Each row of a before or after table is a point. The points were changed in one or more steps. Then noise was added and the rows were shuffled. The steps act on how far a point lies along the listed directions, d1 being the first. Write out the steps. A step turns or swaps two directions, mirrors them in a line or flattens them onto one, adds a multiple of one to another, or multiplies one. Angles are multiples of 10 degrees, from the lower direction toward the higher: turns from -170 to 170, lines from 10 to 170 but not 90. Use the fewest steps. Two steps may share a direction if one is a turn and the other turns, adds or multiplies; they go together, in the order done. Otherwise the lowest direction goes first.
In the rows, zero is written as 128.

Directions:
(1): [ 86 133 172]
(2): [ 84 132  86]
Before (10 x 3):
[[ 78 123 198]
 [114 160 119]
 [102 115 221]
 [149 154 141]
 [151 127 113]
 [107 127 141]
 [ 36 144 128]
 [115 133  91]
 [137 126 119]
 [172 110 170]]
After:
[[154 114 190]
 [148 125 110]
 [109 129 133]
 [136 126 122]
 [ 79 120 206]
 [ 92 118 235]
 [145 159 149]
 [ 59 145 106]
 [127 132  78]
 [121 161 115]]
Steps: add -0.5 times d2 to d1

Directions:
(1): [ 76  54 121  91 123 141 127 141]
(2): [149 153  86  84 151 168  87 166]
(3): [166  86 118 179  92 128  85 158]
(4): [147 117  79 147 121 166 200 135]
Before, 11 rows:
[[124 106 186 178  91  59  77 110]
 [ 73  71 108 144 109 128 144 113]
 [102 152 199 131 128  67 140  92]
 [158 159 123 178 143 109 134 102]
 [109 114 108  69 151 159  91 155]
 [140 187 148 148 148 111 159  67]
 [ 87 152 157  90 141 136 160 120]
 [143 138 184 177 127 100  79 123]
 [162 148  96 137 127 157 164 155]
 [167 138 146 181 105  99  35 145]
 [141 158 184 138 131  94  48 111]]
After (11 x 8):
[[148 154 142 187 137  91 130  92]
 [105 194 172  98 163 111 145  76]
 [175 125 119 157 109 130 102 161]
 [ 82 159 196 119 140  62 141  74]
 [104 197 183 105 156  83  78  99]
 [109 149 164 135 135  94 219  92]
 [105 174 194 140 159 102 131  92]
 [113 118  86  68 156 178 108 163]
 [157 160 129 185 122 118 184  71]
 [121 125 114 132 120 165 189 139]
 [ 78  74 111 138 109 126 108 125]]
Steps: add 0.3 times d1 to d2; turn d3 and d4 by -80 degrees

Directions:
(1): [187 135 158 108 202 161 109  75 143 132 128 134]
(2): [137  82 172  81 149  79 170 164 134 168  97 136]
(3): [112 126 165 111 100 200 136 125  73 123  68 145]
(4): [127 145 126 101 147 112 128 141  57 120 188 195]
(5): [151 162 103 171 177 149 188 186 125 107 106 130]
Before:
[[157 105 145 104 187  87  99  94 132 149 205 135]
 [131 124 132  84 151  50 145 180  74 134 170 194]
 [176  96 146 115 163 109  96  84 159 188 154 119]
 [140 115 140 110 145 122 116 115 154 169 125 105]
 [156  98 128 120 169 101 106 125 173 137 151  97]
 [124 185  54 196 163 139  87  97 137 109 170 128]
 [155 181  98 195 205 160 192 198 127  97  91 115]
 [148 120 115 141 145  87 120 103 186 105 150 108]
 [ 89  96 121 109  85  67 160 194 126 161 116 141]
 [182 107 180  67 138  77 116 101 113 153 130 170]]
After, 10 rows:
[[130 127 119 130 135 116 157 165 144 158 116 107]
 [116 134  90 164 160  87 163 185 112 121 194 132]
 [138 137 131  78 154  67 112 137  67 125 193 198]
 [141 124 104 155 138  80 145 129 183 103 140 109]
 [129 176  57 197 163 145  77  82 159 113 156 109]
 [136 123  89 169 138  96 172 199 136 161 135 122]
 [150 142 126 125 120  70 183 194  80 125 123 185]
 [143 113 111 145 160  90 147 175 163 125 144  99]
 [117  81 156  65 105  75 101 111 128 176 147 156]
 [199 149 164 117 235 172  93  59 153 132 119 121]]
Steps: swap d1 and d5; turn d2 and d4 by 20 degrees

Directions:
(1): [ 78 143 153 139 121 139  74  48  99 141 102 141  69 182 110 131 106 158
 101 160]
(2): [107 133  65 117 126  98  91 118 135  67  99 124 109 181 142 149 171  73
 184  89]
(3): [149 115  19 175 135 146 131 114  86 116 137 122 159 145 112  69  92 141
 102 145]
Before:
[[172 116  94 141 113 137 154 171 128 125 146 119 178 101 123 106 121 120
  143 119]
 [175 123  65 158 141 124 149 156 105 119 152 111 167 112 124 118 125 125
  143 107]
 [165 128 136 129 123 140 153 157 116 121 123 118 145 106 139 103 112 138
  127 120]
 [135 136 163 104 122 103 144 182 160 116 125 129 128 119 153 179 156  80
  165 114]
 [163 109  23 161 156 110 139 137 109 112 128 133 179 118 116  94 107 105
  155 130]
 [167  92   7 143 155 127 170 177 136  88 136 101 192 119 130  90 113 108
  140 108]
 [117 116  76 185 133 141 118  95  94 133 122 132 137 140 118  90 102 146
  103 151]
 [125 134 203 147 107 142 120  99 121 185 137 127  97 137 112 123  79 182
   79 162]
 [146 116 162  95 128 127 139 156 139 145 150 127 132  77 129 138 126 135
  138 113]
 [190 121  46 160 128 155 131 132 139 125 140 109 169 126 131  76  93 112
  120 155]
 [123 143 172 111 108 132 116 147 147 156 141 137 131 119 133 136 111 112
  130 124]
 [117 137 196 135 121 157 112  98 101 173 135 150 130 127 105 130  74 191
   79 179]
 [138 117 203 135 123 166 154 135 123 201 138 138 143  94 119 129 100 184
   82 166]]
After (13 x 20):
[[148 132 166 114 123 117 161 185 152 134 139 129 145 101 150 165 136  93
  147 126]
 [171 126  78 151 143 118 146 156 114 117 143 116 162 114 128 129 132 119
  151 101]
 [ 82 147 122 126 121 123  55  69 103 103  90 147  93 204 123 157 121 133
  142 138]
 [165 109  66 150 155 115 152 147 122 137 136 136 182  96 117 105 103 117
  147 138]
 [114 145 140 113 106 126 106 139 145 134 134 133 124 143 134 136 121  93
  141 119]
 [160 122  84 131 113 123 137 166 130 102 131 117 163 121 130 121 143  99
  165 106]
 [169  88  47 137 152 131 182 186 146 105 142 105 189  98 131  95 113 115
  135 111]
 [ 88 131  96 121 116 115  72  93 125  99  84 137  97 205 135 161 167 101
  167 112]
 [150 133 109 121 125 125 131 143 122  92 104 118 128 136 146 117 131 108
  149 100]
 [ 92 141 130 135 101 111  70  75 123 115  99 126  65 210 127 149 124 127
  135 123]
 [178 127  55 151 124 144 119 136 151 119 126 107 155 134 134  95 106 102
  137 146]
 [115 113  93 178 131 137 118  99 103 136 119 135 128 141 124 105 107 141
  109 145]
 [133 118 118  98 126 117 117 143 137 107 131 126 121 115 134 148 143 105
  166  93]]
Steps: mirror d1 and d2 in the line at 170 degrees; multiply d3 by 0.7

Directions:
(1): [141 104 180 105 127  63  91 127 160 204 169 124 102 199  89 141  72 135
 128 188 135 176 138  96  99 102 101 129 100 137 169  63  81  81  97 119
 141 154 135 136 123  77 111 120 101 153  72  98]
(2): [ 91  67 163 187 120  84 130  94  40 152 133 191 109 141 141 117 137 156
  63 119  91 106 118 152 170 121  95 109 158 129 148 117 171  73 180 106
 163 114  51 121 141 129  93  99 137 111 107 179]
(3): [146 100  92 108 121 166 117 134 108 144 216 176 130 174  67  63 142 109
  89  98 116 167 106 130 177 180 143 174 108 156  54  99  98 117 127 170
 113 169 109 182 138 138 183 135 163 152 162 141]
(4): [ 70  77 151 148 123 163 124 177 147 116 114 115 163 171 179 119 121 154
 110  93 167 151 162 125 137  82 128 200  99 130  98 151  53 147 137  47
  93  98  66 133  77 122 100 180 168 109 109 106]
(5): [164 121 105 124 153 132  68  99 128 161 102 196 117 124 191 209 153 157
 102  81 126 181 102  95  93 144 119 144 135 188 131  93 177 136  68  60
  81 126 166 167 128 169 155 121 132  91 124 140]
Before, 8 rows:
[[113 132 121 140 116 148 162 141  85  83 172 112 128 120  85  73 126 107
  104 121 103 106 118 173 171 160 130 135 119 118  87 127 116 130 156 189
  159 142 101 122 143 132 161 128 146 131 164 152]
 [104  79 164 184 120  77 145  93  40 149 151 171 109 159 137  93 126 173
   77 143 104 128 128 149 169 124 103 104 144 129 142 107 145  66 189 139
  161 124  64 127 146 117 118 100 137 130 119 172]
 [ 91 113 147 142 109 127 137 119  81 119 136 120 139 128 123  99 122 118
  121 155 138  95 130 147 127 117 120 122 136 106 150 143 137 121 154 128
  161 122 103 106 146 121 118 140 118 129 109 140]
 [129 127  87 123 128 158 149  88  81 110 169 156 115  96 113  93 156 119
  104  98  86 130  92 173 175 190 138 107 134 139 100 132 166 124 136 173
  136 147 110 138 167 151 142 119 141 139 148 149]
 [ 85 120 129 152 132 150 144 129 121  98  72 123 138 122 181 135 133 136
  147 103 152 107 150 147 107 112 131 153 132 119 129 168 103 149 161  77
  115  89 132 128 109 136  95 156 143 107 138 138]
 [166 187 102 129 147  93 126  56 131 118  95 141  87  56 129 164 162 113
  159 145  91  85  92 130  87 166 111  47 157 122 169 134 249 118 115 180
  163 137 212 110 178 162 137  73  85 127 156 145]
 [116  96 123 134 109 136 122 122  77 135 159 167 119 167 119  85 133 137
   81 122 104 122 126 133 159 128 116 146 129 139 117 124 143 116 150 127
  167 139  88 130 128 134 117 118 138 140 114 144]
 [135 142 102 121 117 201 140 162 169 108 177 129 147 149  98  69 142 107
  123 113 160 139 128 128 152 147 161 206 104 120  50 138  72 135 123 147
  107 148 119 142 128 142 159 162 164 152 160 102]]
After:
[[132 132 113 115 128 147  91 111 118 133 115 144 138 118 166 164 136 128
  129 123 152 146 115 112  84 132 129 143 130 149 145 122 156 152  86  85
  111 128 166 138 140 152 153 147 118 107 114 128]
 [189 172  90  86 150 150  98 126 183 134 124 116 131 135 162 168 129 149
  164 123 162 201 126  88  76 146 149 146  99 170 112  99 111 163  62 124
   71 145 217 166 124 145 193 141 125 131 149  97]
 [152 151  68  99 136 178 138  97 121 106 162 141 120  90 118 111 156 112
  129  93 100 151  91 156 152 196 149 119 123 149  91 130 155 149 105 171
  113 153 150 148 163 157 162 131 139 140 156 129]
 [156 141  86  86 123 170 100 139 147 130 146 142 130 155 131 124 135 125
  123 111 133 157 124 102 113 138 139 167 109 160 102 122 127 163  85 120
  124 151 163 149 119 149 154 138 132 141 129 107]
 [ 84 122 128 151 131 154 144 131 123  96  73 119 138 124 180 135 134 135
  152 105 153 107 151 148 106 112 132 153 132 118 128 169 101 151 160  79
  115  90 133 127 109 134  96 158 142 108 139 137]
 [152 197 112 126 136  95 155  74 138 100 106 101  94  57  97 125 148  95
  177 168  95  61 105 145 101 158 118  40 151  92 166 152 222 119 142 216
  183 138 201  91 178 143 127  78  83 146 160 135]
 [113  89 126 172 116 164 124 125  94 137 173 201 127 159 125  81 158 139
   60  92 127 133 112 140 179 147 132 195 133 137  68 119 121  89 151 110
  123 137  64 145 141 154 137 136 174 127 141 149]
 [153 130  93 130 142 156 100 113  95 113 146 174 119 113 148 159 150 134
   84  73 105 163  91 138 132 177 124 153 124 179  88  93 161 144  90 122
  108 142 148 163 142 173 191 124 147  95 162 157]]
Steps: turn d2 and d5 by 160 degrees; multiply d5 by 1.3

Directions:
(1): [185 161 131 111  96  97 204 185  73 128  56 121 168 163 124 139 117 113
  89 119 109 134 148 115  93 150  54 202  78  89  50 120 127 165 123 117
 112  95 146  98 147 141  82  93 129 168 146  75 135  73 192 161 124 122
 182 157 129 125 102 101 149 129 123 114]
(2): [108 156  93 179 154 140 195 140 133  95 154  53 162 170 105 118 122 177
 163 143 137 121  78 126 157 131 134 163 152 163  76 101 170 102  89 102
 179 150  97  64 126 115 143  81  69  86 187 149 134 104 108 115  82 174
 147  49 131  64 162 154 154 159 110 119]
(3): [ 76 119 169 156 120 176 163 110 105 139 117 137 163 123  82  65  75 126
  40 140 193 141 203 111 157 123 121 121 107 161 141 188 131 109 148 131
 144 227  90 140 156 138 153  92 138 138 138  81 142 153 148  87 168  73
 173  97 122 109 162 100 107  82 105  93]
(4): [171  63  79 145 103 127 103  99  78 159 145  73 171 132 167  96 153 128
 121 119 175  73  78 155  92 153 133 120 182 134 194 163  96 118 158 129
 157 135 114  92 121 163 153 125 102 135 138 111  75  32 172 204 154  80
 137 156 161 142 163 177 114 114  93 124]
(5): [150 151 100 129 107 143 130 153 114 138 194  43 143 110  95 157 101  33
  53 126 151 136 117 121 106 120 135 127 195 102 146 139 177 159  76 160
 112 121 144 161  86 195 109 165 122  83 111  65 110 131 134  63  66 172
 114 107 107 150  99 131 137  70 147 135]
(6): [217 106 146 120 139 179  68 108 169 169 125 143 105 116  78 138 134 150
  67 196  73 153 150 123 124 143  69  86 142 120 107  98 161 120 149 169
  81 160  89 106 156 128 160  75  42 124 142 127  94 128 132 172 125 175
 165 104 117 155 137 140 109 145 150 211]
Before (8 x 64):
[[ 88 124 123 156 127 149 143 116 127 130 159 113 131 117 111  98  92 126
   90 145 178 127 161 129 143 129 141 125 136 155 142 168 126 100 100 133
  135 174 112 144 119 140 154 101 133 112 145  98 127 147 139  96 123 125
  141  90 100 111 153 111 107 111 109 112]
 [180  71 131  83 141 115   7 100 148 153 115 204  66  92 190 159 182 121
  167 122  88 115 125 138  84 140 149  64 145 101 201 140  89 116 170 158
   75  83 158 177 106 112 117 173 144 152  94 164 100 115  93 189 166 132
   90 209 146 201  88 154 105 139 149 156]
 [ 98 142 167 144 132 150 191 140 150  98 108 169 116 139  88 121  94 179
  105 151 107 164 174 113 165 116  89 131  97 154  64 103 169 104 102 121
  129 188  96 102 160 102 138  94 123 127 181 139 156 155  91 101 117 150
  180  64 118  85 146 111 122 142 142 133]
 [137 163 120 107 123 114 139 137 120 118 151 113 137 114 114 165 126  81
   93 114 111 165 141 134 114 116 132 142 114 104 113 114 142 163  92 142
  104  97 151 142 106 142  93 163 167 126 111  93 148 161 127  62  93 144
  115 142  97 148  84 111 121 109 163 125]
 [105 143 135 140 133 111 155 131 153  82 120 142 123 148 147 124 137 171
  185 127  97 137 124 130 144 127 141 144 104 135  73  82 114 125 135 101
  145 107 132 114 132 101 119 116 147 139 137 178 158 133 105 135 125 126
  129 122 130  97 144 129 139 163 104 124]
 [194 171 110 130 158 100 181 171 159 107  94 114 130 159 131 173 134 162
  194 143  60 137  85 124 121 152  99 183 115 112  56  77 169 118 102 102
  125  75 151  73 128  99 109  94  92 120 155 155 146 116 125 155  71 204
  134 107 137 105 101 130 157 173 133 154]
 [109 121 154 125 117 134 148 122 124 120  69 154 127 147 118 111 117 180
  114 130 149 154 153 128 123 122 105 130 102 138 107 152  96 108 169 125
  130 141 114 125 154 104 142  78 116 149 152 112 134 128 144 136 204  72
  158 152 154 119 164 125 123 125  78 115]
 [154 133 124 158 129 149 193 144 130 110  85 105 173 162 114 101 131 173
  126 135 121 119 122 128 123 143  94 166 119 146  62 114 137 105 121 102
  137 134 107  80 143 115 143  84 106 148 180 144 132  91 160 131 135 133
  168  93 139  96 139 155 134 144 107 130]]
After (8 x 64):
[[106 138 126 157 109 144 166 133 123 104 162  80 157 133 112 107  99 105
   91 130 153 136 145 121 136 127 143 137 149 132 107 126 140 137 118 123
  146 150 123 138 116 159 124 123 145 119 131 111 141 124 129  91 110 115
  143 100 120 107 145 127 129  96  99 114]
 [164 127 101 140 114 128 164 150 131 109 161  86 128 137 119 161 126 136
  122 139 104 132  90 134 119 128  99 135 174 127  97  87 179 129  74 135
  129 126 120  89 114 148 125 130  97  97 175 130 108  89 100 133  68 184
  148  82 128 110 131 156 135 139 147 158]
 [116  86 180 117 134 176  58  97 128 158 121 195 104  80 117 102 108  90
   42 138 162 143 216 110 121 125 144  60 131 132 203 205 116 102 170 169
   87 197 122 206 127 137 135 142 157 144 101  93 125 164 108 102 186  95
  137 155 125 178 114 112  87  73 138 115]
 [156 152 109 109 107 119 132 158 126 120 132  76 118 131 112 174 123  95
   97 120 130 158 105 128  89 115 116 135 173  95 109 126 141 147 109 153
  105  77 150 150 101 157 109 133 107 102 130  83 115 123 138  96 123 148
  120 151 136 149 116 139 145 100 112 141]
 [129 119 132 110 132 102 126 103 115 123  93 175 138 131 155 124 158 167
  152 114 111 141 141 149 121 133 127 138  68 129 123 120  83 129 153 112
  128 110 129 102 148  90 122 126 166 173 130 143 147 128 139 146 162  81
  134 172 128 133 122 122 107 154 132 114]
 [144 143 144 170 143 154 217 142 118 126  82 112 181 157  87  89  79 168
   93 155 150 139 154 111 148 155  91 175  99 160  84 152 162  86 136 103
  156 194 100  73 162 114 148  47  95 137 176 101 151 116 161 130 129 124
  190  79 139  79 154 111 131 120  95 113]
 [166 150 110 153 123 151 195 160 131 109 112  73 171 155 103 125 127 141
  113 133 117 125 110 126 114 138 100 167 145 131  60 107 161 121  96 115
  129 116 119  89 123 135 129 101 101 125 174 129 127  92 154 107 101 165
  158  83 130 103 120 160 142 130 119 137]
 [136 130  87 128 138 101 109 132 150 119 164 111  94 122 158 157 144 139
  185 137 113 116  91 146 120 135 149 133 150 126 127 109 118 115  83 126
  123  78 147 132  96 125 131 133 124 106 136 150 116 121 119 144  88 175
   99 124 106 127 121 139 124 164 130 147]]
Steps: turn d3 and d5 by 160 degrees; add -0.3 times d1 to d5; add 0.3 times d6 to d2; multiply d4 by 0

Directions:
(1): [114 117 153 105 106 146 181 115 173 144 118 140 130 160  86 148 143 144
 139 147 126 151 152  89 106 119 215 115 173 161 143 154 148 164 120  69
 120 134  89 104 146 150  50  79  67 124 160 129 200 115 228 178 110  82
 131  89 145 193 118 164 102 133 171 157]
(2): [148 163  99 118 143 108 139 129 166 161 102 124 140 151 103 142 115 127
  55 119 185 135 163  90 150  92 160 152 158 125 226 116 149  59  63  83
 129  79 189 139 144 116 175 121 200  83 151 192 140 126 136 114 104 135
 154 104 148 154 164  87 192  83 128  92]
Before:
[[151 134 123 141 137 112 110 131 111 133 128 128 124 107 151 122 129 131
  116 111 128 118 139 151 143 146  91 147 107 108 130 128 125 105 123 147
  145 116 140 137 107 107 163 143 147 117 116 121 100 142  97 117 132 152
  133 137 127 113 140 100 145 125 112 131]
 [139 128 123 108 114 134 138 142 156 123 121 132 139 156 127 140 121 142
  119 121 131 126 135 100 125 103 148 121 153 139 154 133 144 123 124  79
  132 117 137 129 140 133 127 103 110 123 140 135 165 119 166 144 125 114
  143  99 132 160 132 138 120 134 142 136]
 [137 111 143 115 130 136 146 138 146 145 129 139 128 134 108 144 131 134
  130 139 141 131 140 108 111 135 158 128 147 153 125 135 150 142 119 109
  117 130 110 123 147 148  93 103 100 116 142 132 154 105 161 176 120  91
  123 112 136 171 127 137 122 126 151 143]
 [106  86 160 135 113 148 122 129  84  94 138 141 133 116 140 109 146 129
  186 141  78 113 104 164 100 181  90  94 100 143  37 121 115 200 182 170
  121 181  58 126 112 142  69 133  51 176  97  76 132 125 140 152 139 123
  109 147 112 117  98 162  76 172 126 162]
 [128 157  83 132 152 111 109 121 116 133 114 112 131 123 130 131 120 130
  104 130 130 129 136 152 151 128  92 140  92  99 128 114 133 102 116 136
  131 117 149 145 137 120 170 158 167 113 106 158 103 137  79 109 128 141
  124 161 145 104 146 100 152 109 112 115]
 [124 112 127 134 133 116 105 141 106 104 137 129 125 103 156 115 141 127
  136 110 118 125 120 157 111 138  87 146 109 128  98 122 108 141 149 171
  128 120 121 147 123 124 154 156 143 123 126 125  77 129  82  97 136 146
  114 142 110  93 125 122 129 140 110 136]
 [117 133 128 114 124 141 166 126 161 151 116 139 129 132 118 146 106 140
  115 123 155 137 155  80 126 109 167 142 159 136 166 144 159 102  94 100
  131  93 146 117 156 131 119  91 135 121 152 149 164 131 160 152 128 116
  122  90 141 163 141 142 155 108 128 132]
 [127 131 148 114 111 153 171 121 171 137 130 148 133 149  74 145 131 130
  134 142 129 159 165  93 116 103 199 118 169 131 135 141 147 153 104  85
  122 121 109 117 146 145  64 101  77 124 159 129 168 111 190 168 129 100
  130  85 133 183 125 147 119 124 176 149]
 [144 136 106 132 133 122 103 135 116 110 124 119 134 115 133 133 117 114
  122 125 143 105 117 142 133 120 117 138 119 110 148 107 126 104 124 128
  127 109 154 128 119 123 167 163 149 102 128 141 110 144  82 102 132 141
  135 141 116 111 143 112 147 114 108 113]
 [112 101 147 151 117 142 103 118  83  87 146 149 117  91 173 109 151 108
  187 130  70 102  96 190 121 182  65  98  82 132   7 119  84 177 214 200
  135 177  62 119 113 128  94 154  80 157  83  45 101 127  94 132 156 125
  113 165  98  72 100 158  77 165 113 164]
 [143 140 102 128 141 112  97 135 109 131 120 117 135 109 176 129 123 119
  123 108 131  95 136 145 137 138  81 145  87 108 138 103 120 101 105 161
  131 133 169 145 120 112 173 173 203 133 105 160 107 127  81  93 136 161
  128 134 122  99 125 113 157 122 101  96]]
After (11 x 64):
[[139 137 105 156 142 113  72 127  75 101 131 137 123  80 184 109 130  97
  129 107 110  90 103 192 154 165  23 124  68 104  72  92  87  97 174 209
  145 137 138 148 112 104 185 183 178 129  75  92  52 136  28  87 151 165
  131 176  97  43 137  99 143 130  82 114]
 [152 161 108 124 133 126 142 135 167 151 116 137 135 141  89 144 115 120
   77 125 168 147 170  98 142  88 157 143 160 106 193 116 145  82  67  95
  131  88 174 140 146 121 149 125 165  96 157 168 128 117 128 130 125 135
  147  94 133 157 156  95 177  90 149 102]
 [150 133 123 122 141 122 127 143 145 154 126 134 133 133 118 139 120 128
   96 128 167 125 143 113 132 126 135 144 142 136 164 118 154  99  93 113
  123 108 154 139 148 130 147 120 159  99 138 159 130 111 120 149 119 117
  136 122 136 153 152 105 164 102 131 113]
 [118 130 127 113 129 142 166 124 156 146 119 141 131 131 117 143 110 143
  117 123 155 139 157  81 124 109 169 139 160 140 164 143 159 104  95  98
  134  92 146 117 156 132 118  90 132 118 151 146 163 134 166 151 131 115
  124  90 142 165 139 147 152 108 133 134]
 [115 103 138 128 128 124 111 141 110 101 143 133 127 109 150 119 144 131
  153 118 105 126 113 155 105 148 103 136 111 138  79 132 110 166 162 167
  128 131 100 134 126 131 126 143 119 133 129 112  89 127 101 119 137 134
  112 139 109 100 113 141 112 148 115 147]
 [142 131 105 147 153 107  76 140  79 115 119 123 144 108 158 104 114 112
   94 108 141  96 112 167 145 158  35 132  83 110 122  78 117  94 122 181
  132 122 159 168 112 107 195 175 187 132  86 141  70 136  45  90 126 179
  131 160 112  75 149  81 166 122  77  95]
 [138 111 150 137 121 128 129 120 115 128 137 134 121 111 143 126 141 144
  155 123 100 127 133 153 125 155 116 130 118 125  91 148 128 150 147 142
  142 138  94 121 111 120 104 127  86 133 120  93 127 136 138 145 136 128
  125 135 125 132 118 133 106 146 132 162]
 [147 132 113 109 122 129 132 143 152 126 118 128 140 156 130 139 118 137
  106 116 140 119 140  99 131  95 142 128 149 132 166 127 142 107 117  82
  133 109 148 139 139 127 143 109 137 112 142 144 155 121 152 130 127 123
  147 101 139 153 138 123 132 125 135 126]
 [117 105 148 119 110 140 127 125 112 114 134 126 126 118 163 133 143 128
  188 129  85 106 125 145 103 161 123 118 100 139  76 133 119 183 150 150
  123 176  88 113 122 139  72 142 103 165 109 109 148 119 153 143 142 122
  110 123 118 128  91 175  86 166 135 149]
 [126 110 135 125 115 147 124 124 118 100 135 126 126 123 126 135 130 121
  169 139 109 116 113 144 109 136 146 121 127 132 105 127 123 157 157 121
  121 135  99 110 124 141 100 143  79 121 131 107 142 135 132 138 134 113
  124 134 117 132 116 156  96 139 132 147]
 [105 128 116 121 128 138 138 112 122 123 127 125 124 133 119 132 137 140
  161 143  90 138 131 150 124 143 129 117 101 123  71 139 131 171 155 127
  125 159  86 123 138 141  83 131  79 139 109 117 146 129 138 150 133 102
  107 148 140 130 113 146  92 145 139 157]]
Steps: swap d1 and d2
